Every row gives one point. The points of each table are mixes of a few directions, plus a little noise. Count the directions of each table, and those that both share. Where both have some left over, give the other angles between the two spaces (their principal angles), to ten degrees, smallest first.
In the rows, zero is written as 128.

First:
[[136 110 144]
 [101  79  76]
 [116 195 104]
 [152  99 175]
 [ 99 220  71]
 [145  96 160]
 [148  96 167]]
Second, 5 rows:
[[ 84  33  52]
 [131 144 143]
 [116 166 174]
 [168 147 128]
 [140 149 143]]
Directions: first 2, second 2, shared 1; angles 90

First (9 x 8):
[[190 118  82  96  76  73 166 125]
 [181 125  49  50 118  81 145 153]
 [116 141 138 145 112 131 132 116]
 [160  54 192 184 142 137 130 118]
 [ 93  99 181 159 199 179  88 141]
 [ 87 175 141 155  97 139 132 105]
 [118 104 160 149 162 152 111 133]
 [ 54 205 102 101 150 158 100 138]
 [153 130 106 115  96 102 148 123]]
Second:
[[ 95 142  57 135 138 119 162 104]
 [169 155 145 144 152 127  95 102]
 [131  65 138  81 176 147 113 191]
 [ 91  76 130 182 155 138 138 109]
 [150 144 192 113 126 176 154 163]
 [107 144  94 171  87  81 115  69]
 [ 86 156  60 133  83  98 164  99]
 [128 159 108  88  98 123 147 147]
 [187  85 249 106 144 158  70 185]
 [135 153 107 127 123 114 122 111]]
Directions: first 3, second 5, shared 2; angles 70

First, 11 rows:
[[140  76 128 145 145 120 129  81 136 140 128 116]
 [ 94 178 126 123 137 159 142 138 113 134 108 136]
 [176  75 125 120  94 123 121 120 150 101 156 144]
 [127 104  99 113 130 128 122 155 117 122 132 115]
 [ 91 151 116 131 159 122 127 148 105 150 109 103]
 [134 146 150 137 123 107 122 130 135 131 132 129]
 [141 216 152  91  48 249 172 117 153  69 134 238]
 [137  67  79 109 132 112 112 168 113 120 139  99]
 [106 130 129 143 158 117 128 114 118 152 112 106]
 [122 151 160 152 143  97 123 109 134 149 122 118]
 [140 114 144 145 137  75 109 129 134 140 136 104]]
Second:
[[130 120 123 108 125 122 158 123 125 124 176 115]
 [114 145 135 102 122 160 135 129 155 136 127  95]
 [ 72 121 133  95 174 142 127 123 154 147 190  79]
 [ 92 131 125 112 127 132 119 106 142  85 140 165]
 [135 184 119 140 105 146 152 104 124 102 145 113]
 [148 127 146 159 139 136  99 150 122 166  78 139]
 [169 105 112 196 124  66 101 131  72 108  81 197]
 [172 109 149 153 114 126 119 148 110 145  90 196]
 [121 110 112  87 122 123 143 139 146 138 124  52]]
Directions: first 4, second 6, shared 1; angles 40, 70, 80

First:
[[ 50 128 133 119 146 110  84  84 123  81 172 136 191 113  82 213 124 163
  162  67]
 [155 159  61 114 133 107 150 165 109 166  79 158 131 175 165  90 136 138
  177  76]
 [126  85  26 127 122 129 111 180 103 205 112 112 110 112 152  86 140  97
  147 136]
 [131 147 176 139 135 135 133 113 143  99 142 140 127 131 114 140 127 137
  114 136]
 [ 91  83  46 130 128 128  89 156 109 180 140 112 131  94 126 125 139 107
  149 125]
 [109 121 134  94 116 105 133  85 119  92 121 109 170 134 128 168 112 147
  135  94]
 [112 159 146 205 178 171  82 184 154 158 188 187  81 104  83 114 163 118
  134 158]
 [176 173 249 126 119 133 179  83 156  53 119 136 121 160 130 134 111 149
   83 150]
 [204  98 180 100  75 135 193 103 134 115  81  64  91 132 175  81 103  96
   49 209]]
Second (8 x 20):
[[120  90  53 112  91 106 148 156 137 191 112  89 109 113 146 124  89 103
  135 157]
 [125 176 218 112 173 161 126 175  74  95 107 167  97 122 154  83 162  56
  116 173]
 [115 104  84 180 129 143  92 151 159 179 167 137 104 103  98 123 133 134
  134 148]
 [156 166 147 106 155 117 170  76 142  57 156 107 186 155 102 186 144 193
  119  36]
 [117  91  55 183 126 146  93 173 160 208 166 125  87  92 102 111 131 121
  133 164]
 [ 96 192 223 104 169 130 132 127 103  57 132 168 145 135 118 160 134 111
  138 116]
 [164 111 152  99 102 130 136 118  87 119  62 122 122 148 186  69 134 101
  110 157]
 [134  92  92 131  77  92 124  48 164 117 122 108 176 154 119 166  95 206
  140  78]]
Directions: first 4, second 5, shared 2; angles 50, 80

First, 9 rows:
[[153 128  76 137 151  96  76 117  45 146  64  82  63 102 221 150 170  84
   96 145 122 109 154 119   8 211 186 121 133 115 142  92]
 [113 125 157 129 142 162 172  93 115 147  74 145 108  51 158 139 153 108
   63  96 133  88 150 144 115 130 107 148 174 136 100 117]
 [124 132 174 103 168 164 184  95 144 114  97 113 137  92  61 129 111 113
  116 138 133 145 113 151 166  91 111 142 115 135 103 166]
 [140 136 158  91 195 149 166  92 122 104  81  72 124 106  48 135 105  95
  134 172 131 171 104 152 139 108 141 134  80 126 113 177]
 [126 110 167 157 100 157 144 128 151 134 142 173 142 113 118 109 143 139
   76  89 130 102 117 127 174 109  89 136 186 189 106 131]
 [ 95 137 104 131  63 105 117 178 190 130 226 183 180 195 134 119  97 193
  205 106 128 129 139 111 184  91 100 118 114  82 154 107]
 [160 125  89 137 128  90  66 150  99 118 141  91 114 181 134 124 129 120
  155 164 121 155 112 111  89 165 172 108  99 137 153 128]
 [133 130 110 128 145 122 119 112  88 140  84 110  94  96 177 143 151 103
  103 129 126 110 148 130  70 164 149 130 137 116 128 109]
 [109 129 116 140  59 107 108 185 198 119 243 182 190 217 100 106  93 196
  204 113 127 143 116 108 208  83  98 114 114 115 153 124]]
Second:
[[163  58 112 208 141 138  81 141 114  76 139 119 138 175 139 123 190 180
  165 127 153 150 168 155 146 131 116  60 171 111 141 146]
 [ 92 107 205  82 107 194 195  75 110 136  92 143 116  74 168 165 159 107
   52 150 183  85 151 119  96 185 143 167 176 177 144 125]
 [156 108  94 207 143 105  76 153 130  74 194 109 150 184 117 116 141 197
  210 136 118 171 152 138 156 121 137  62 118  82 161 136]
 [110 125  89 197 161 122 138 117 140  95 115 112 112  92 150 128 152 189
  187 114 122 110 186 163 140 128 134  69 131  56 134 144]
 [175  76 134  94 111 137  82 161 115 143 103 136 143 201  94 115 144  77
   91 129 152 161  82 126 135 100  87 146 150 189  94 138]
 [106 174 108  45 139 108 160 134 158 166  82 120 126 119  79 122  66  79
  143 131 113 133  87 134 136  78 114 168  64 106  89 144]
 [ 98 174 177  62  68 130 160 118 145 171 141 143 115 111 113 121  80  81
   58 156 122  92  57  72 113 176 171 194 113 249 138 129]
 [156 124  98 191 117 101  75 154 117 131 147 138 117 141 144 101 145 138
  113  97  97 120 117 119 129 133 127 106 156 158 120 113]
 [130 119 166 102 143 161 150 103  93 129 134 138 143 106 165 165 146 115
  101 123 147 143 165 130 100 127 109 155 149  83 140  87]
 [ 88 216  94  92 145  87 164 124 158 157 131 120 119  78 112 124  55 116
  162 117  76 118 112 124 128  99 143 153  55  70 119 117]]
Directions: first 4, second 6, shared 2; angles 50, 90

First, 9 rows:
[[ 93 172 188 159 168 120 128 116 137 104 241 196 194  81  51 111 211  78
  106 103 173  55 130 211 168  83 101 169 122 150 145  47]
 [157  50 146  92  56 170 139 123 148  75  49  71 128 228 222 146  97 112
   73  53  78 202 129  99 125  90 149 108  93 197  94 144]
 [ 85 147 135 119 138 113 118 175 161 170 139 145 168  92 110 112 134 104
  147 112 176 117 126 168 146 145 108 141 125 131 142 110]
 [122 111  78 154 128 126  98  92 127 179  76  52 102 191 134 118 106 147
  162 165 105 167 106 102 122 173  84 107 143  99 157 167]
 [158 143 101 133 112 167 150 118  64 135 107 132  44 121 103 147  64 127
   96 157 119 139 121  70 125 137 175 100 148 101 109 160]
 [102 184 122 152 149 109 103 141 119 200 157 157 137  83  68 121 125 109
  133 141 179 103 114 150 133 149  98 133 161 101 154 108]
 [ 88 102 146 112 145 141 156 153 167  85 152 126 163 118 127 103 166 107
  155 120 137 113 140 173 171 123 134 149  82 149 125 115]
 [153 129 124 124 145 111 139 118 117  97 143 146 115 104 138 136 141 167
  146 157 107 109 143 112 105 126 149 132 130 111 119 138]
 [194 114 112 107 111  95 121 114 112 108  88 127 100 134 198 160 107 201
  133 144  78 147 144  67  57 127 153 114 148 114 107 163]]
Second, 10 rows:
[[129 134 100 148 106 125 126  85 113 107 119 163 129 144 147  85 104 124
  138 104 146 110 137 144 127 143 132 105 139 157 128 170]
 [125 116 187  87 173 135 132 220 161 174 147  52 125  91  87 221 181 136
  108 179  91 167 110  90 130  97 117 177 104  66 125  37]
 [123 113 199  78 182 139 133 237 167 182 151  39 124  85  80 239 191 140
  104 188  84 175 108  84 129  90 116 186 101  54 125  20]
 [132 143  50 182  69 117 122   8  85  67 105 227 133 176 181   7  59 115
  156  62 175  78 152 176 127 169 142  65 159 209 131 247]
 [125 121 164 102 156 134 130 183 148 156 139  83 124 106 103 184 159 133
  115 160 106 151 117 106 129 108 122 157 113  91 128  74]
 [132 140  70 168  82 120 124  38  96  82 110 202 130 163 167  37  75 119
  149  78 163  89 145 163 127 159 140  80 152 189 130 217]
 [127 125 140 119 137 131 129 146 135 137 131 112 127 120 120 147 139 130
  124 138 121 136 125 121 128 121 126 138 123 115 127 110]
 [129 132 106 142 112 124 126  95 116 112 122 156 129 141 142  94 109 125
  135 110 141 113 135 141 127 139 132 111 137 150 129 161]
 [127 125 141 119 139 130 129 148 136 139 133 111 128 120 119 149 140 130
  123 141 120 137 123 120 127 123 125 140 122 114 127 108]
 [128 130 121 132 122 127 128 118 124 123 125 137 129 133 132 117 122 127
  129 122 132 124 130 132 127 132 130 123 132 135 129 138]]
Directions: first 6, second 1, shared 0; angles 80

First, 10 rows:
[[139 143 137 139 133 129  91 116 136 133 114 114 131 126 121 123 129 103
  152 125 103 149 131 138 124 141 115 124 115 139 112 144]
 [116 125 105 115 125 110 135 122  89 125 135 132 155 127 170 125 128 121
  156 119 134 148 141 121 139 134 151 170 132  89 111 149]
 [161 142 160 148 140 122 129 129 105 126 141 129 187 116 184 134  92 122
  151 145 144 140 137 109 109 164 130 152 111 117 110 123]
 [112 114  96  86 112 118 134 125 131 124 124 152 132 133 117 139 124 144
  120 126 104 156  97 122 145 104 142 155 149 105 143 141]
 [118 133 124 148 136 128 118 123 115 132 125 106 108 130 130 112 153 107
  146 113 138 113 160 142 131 135 126 117 119 132 109 136]
 [ 95 105  97  99 112 138 147 135 161 127 120 140  63 141  62 131 158 155
   81 119 120 104 103 140 147  79 127  98 154 141 164 118]
 [128 137 148 178 147 133 140 133  98 130 140  97 118 127 159 107 148 110
  141 119 180  80 184 136 117 153 125 107 109 137 103 116]
 [120 109 117  91 111 139 145 139 175 124 122 156  97 135  68 147 123 165
   74 139 106 125  76 125 136  88 123 107 152 144 173 110]
 [171 153 174 177 154 112 137 129  58 126 157 114 226 109 249 123  84 104
  186 143 180 133 179 100  98 199 142 175  94  97  79 126]
 [122 119 123  98 112 152 106 128 212 132 100 142  63 138  19 141 140 149
   73 134  73 130  70 146 135  81  99  74 145 178 174 117]]
Second, 9 rows:
[[114 113 107  88  98 147 176 160 125 116 151 145 102 152 157 144 151 158
   92 149 159  94  87 120 141  59 162 156 156 108 193 130]
 [143 131 158 174 154 105  87  93 133 154 100 112 157  95  89 114  93 102
  166 117 110 162 172 141 112 211  93  82 101 150  53 123]
 [137 131 143 155 163 102 108 101 142 130 113 137 164 100  76 121  83 133
  128 104  96 156 156 116 116 198  92  96 110 146  73  94]
 [146 117 173 185 142 103  90  88 130 179  92 103 155  84  88 114  85  96
  182 135 134 164 178 158 109 226  94  59 101 152  36 134]
 [118 118 115 101 102 144 158 151 123 123 143 134 105 147 157 138 151 142
  111 147 154 103 100 129 138  75 155 149 147 113 175 139]
 [119 120 114 101 104 144 157 151 123 121 144 134 105 147 156 138 151 142
  110 145 152 104 100 127 138  75 154 150 147 114 175 138]
 [126 127 123 122 137 123 138 129 135 118 132 143 137 126 112 131 115 145
  108 119 118 129 124 114 128 133 123 129 131 129 130 107]
 [122 154 104 107 121 149 116 145 116 100 143 117 105 160 173 125 177 111
  131 118 114 115 113 124 140  70 147 180 130 116 171 153]
 [126 142 116 119 130 135 121 134 125 112 135 126 122 141 143 126 147 123
  126 118 115 124 122 122 133 106 133 152 128 124 145 133]]
Directions: first 4, second 3, shared 1; angles 60, 70

First, 9 rows:
[[134 126 117 124 130 130 141 121 125 137 114 122 128 124 127 121 138 128
  128 114 129 121 128 131 132 129 133 122 127 133 110 124]
 [148 122  92 113 137 134 172 105 117 157  79 108 128 113 126 104 161 130
  130  80 131 106 127 138 140 131 146 107 123 144  68 116]
 [ 87 139 199 158 111 115  40 174 150  69 227 167 127 158 133 176  62 124
  125 225 121 173 129 108 105 122  91 170 137  96 249 154]
 [137 125 112 121 132 131 148 118 123 141 106 119 128 121 127 117 143 129
  129 107 129 118 128 132 133 129 136 119 126 135 101 122]
 [147 123  94 114 136 134 170 106 118 156  81 109 128 114 126 106 159 130
  129  82 131 107 127 137 139 130 145 108 124 143  71 116]
 [113 132 154 139 122 124  96 145 136 107 164 142 128 139 130 145 104 127
  127 163 126 144 129 121 119 126 115 143 131 116 172 137]
 [122 130 139 133 125 126 115 135 131 119 143 134 128 133 129 135 118 128
  127 143 127 135 128 125 124 127 122 134 129 123 146 132]
 [136 126 112 122 132 131 147 118 123 141 107 119 128 121 127 118 142 129
  129 107 130 118 128 132 133 129 136 119 126 135 102 123]
 [126 129 131 129 127 128 125 130 129 126 132 129 128 129 128 130 125 128
  128 132 128 130 128 127 127 128 127 130 129 127 132 129]]
Second:
[[ 81 126 130 146 121 115 142 125 100  81 189 165 139 148 138 115 112 103
  132 157 145 164 134 109 156 130 140 149 136  92 168 157]
 [134 124 102 124 120 136 143 107 136 160  97 111 133 123 133 121 141 140
  130 105 129 108 126 140 122 124 131 104 128 140  98 107]
 [141 144 115 115 120 126 127 118 140 150 135 118 135 131 146 126 102 162
  147  95 131 125 129 127 149 131 145 138 132 152 110 123]
 [114 136 153 129 149 106 141 151  90  62 189 166 126 137 126 116 106 103
  136 141 137 171 136  97 181 142 147 185 129 105 161 179]
 [156 127 135 118 138 133 123 137 138 142  99 112 119 115 120 134 139 134
  124 115 119 114 126 136 117 130 121 124 123 145 111 119]
 [149 123 127 121 138 135 130 132 131 141  92 112 120 115 116 129 147 125
  121 117 121 111 126 136 114 128 122 116 122 139 106 118]
 [105 124 137 133 142 113 155 137  86  74 171 161 129 136 125 109 127  93
  129 142 141 162 135 106 166 137 144 159 129  98 151 168]
 [122 107 149 151 114 149  79 138 166 154  86 110 118 123 109 163 154 119
   96 184 108  99 119 155  39 107  71  77 125 122 154  90]
 [118 121 111 135 112 138 130 110 140 156 106 117 133 130 130 129 139 133
  123 129 128 110 125 142 105 118 118  96 131 129 117 105]
 [160 145 123 111 125 130 113 126 152 160 114 106 129 124 139 136 107 166
  142  94 123 116 125 134 134 130 136 132 127 161 104 113]]
Directions: first 1, second 4, shared 1

First, 9 rows:
[[140  96 106 145 108  97 134 152  81 107 143 159 128  84 126 109  99 173
  152 121 115 131 154 123 118 136 161 124 105 112 109 124]
 [117 164 155 101 153 162 116  94 183 152 105  89 124 184 130 153 161  63
   99 140 139 129  95 134 134 121  84 131 159 150 155 134]
 [103 188 170 106 165 190 124  90 217 168 110  75 138 198 133 160 189  64
   87 134 165 112  80 136 156 106  68 140 162 154 156 139]
 [184  65 145 127 137  56 115 128  92 119 127 167 135  75 129 129 135 161
  169 116 152 125 145 113 114 136 119 160  92 118 126 176]
 [ 60 185  96 175 103 203 171 169 144 129 168 120 147 128 128 101 118 187
  106 115 128 103 132 140 169 105 174 102 127 113  95  76]
 [118 150 133 107 135 149 118 108 152 136 110 101 116 168 128 141 131  77
  108 142 114 140 112 134 121 131 110 118 155 143 146 118]
 [101 176 136  96 139 175 116  96 176 145 100  78 111 201 128 149 137  43
   88 151 107 145  98 139 124 130  99 109 176 153 156 107]
 [210  21 125 129 120   7 108 142  38  96 129 198 124  37 126 116 100 183
  195 116 128 140 171 107  89 154 145 157  75 107 117 178]
 [118 108  84 165  91 114 150 174  70  99 160 164 130  75 125  93  81 203
  149 117 104 127 164 127 127 133 191 110 101 102  92  99]]
Second, 10 rows:
[[213  47 144 145 137  31 139 130  75 124 100 179 127 104 150 160 120 161
  150 128 186 149 140 113 101 161  91 219  77 120 175 182]
 [111 142 121  66 129 138  76  91 135 114 110  91  97 151 105 114 111  35
  129 150  42 150 123 135  95 134 141  52 182 147 116 106]
 [118 141  90 151  96 143 166 145 104 123 105 124 103 182 145 149  73 116
   85 154 115 171 130 138 110 160 132 146 136 127 170  82]
 [ 53 192  69 135  84 202 148 145 126 115 133  92 102 181 120 110  66  94
   85 153  50 155 130 151 124 136 181  61 174 131 119  37]
 [101 147 158  96 155 151  84 110 177 133 160 110 152  87 103  96 183 125
  158 103 114  78 122 123 154  85 137  70 141 132  66 151]
 [129 135 128 171 124 139 168 151 132 141 137 142 147 132 146 140 137 180
  115 117 182 116 125 128 152 124 118 177 102 118 142 130]
 [164 100 177  78 170  92  75  85 156 139 116 124 135 105 116 130 180  87
  161 119 139 109 114 117 121 116  88 124 132 142 120 188]
 [167 105 161 149 150 100 147 125 138 148 120 147 147 125 144 158 162 158
  129 118 203 115 118 117 142 125  83 199  96 126 158 174]
 [ 94 136  76 201  83 150 188 196  83 109 178 164 146  81 134  91  84 247
  132 108 134 109 161 133 155 121 200 128  90  91  89  82]
 [128 133 151  87 150 129  90  97 154 132 121 107 126 132 117 128 155  78
  136 129 110 121 116 126 121 118 113 102 151 142 120 148]]
Directions: first 3, second 4, shared 3
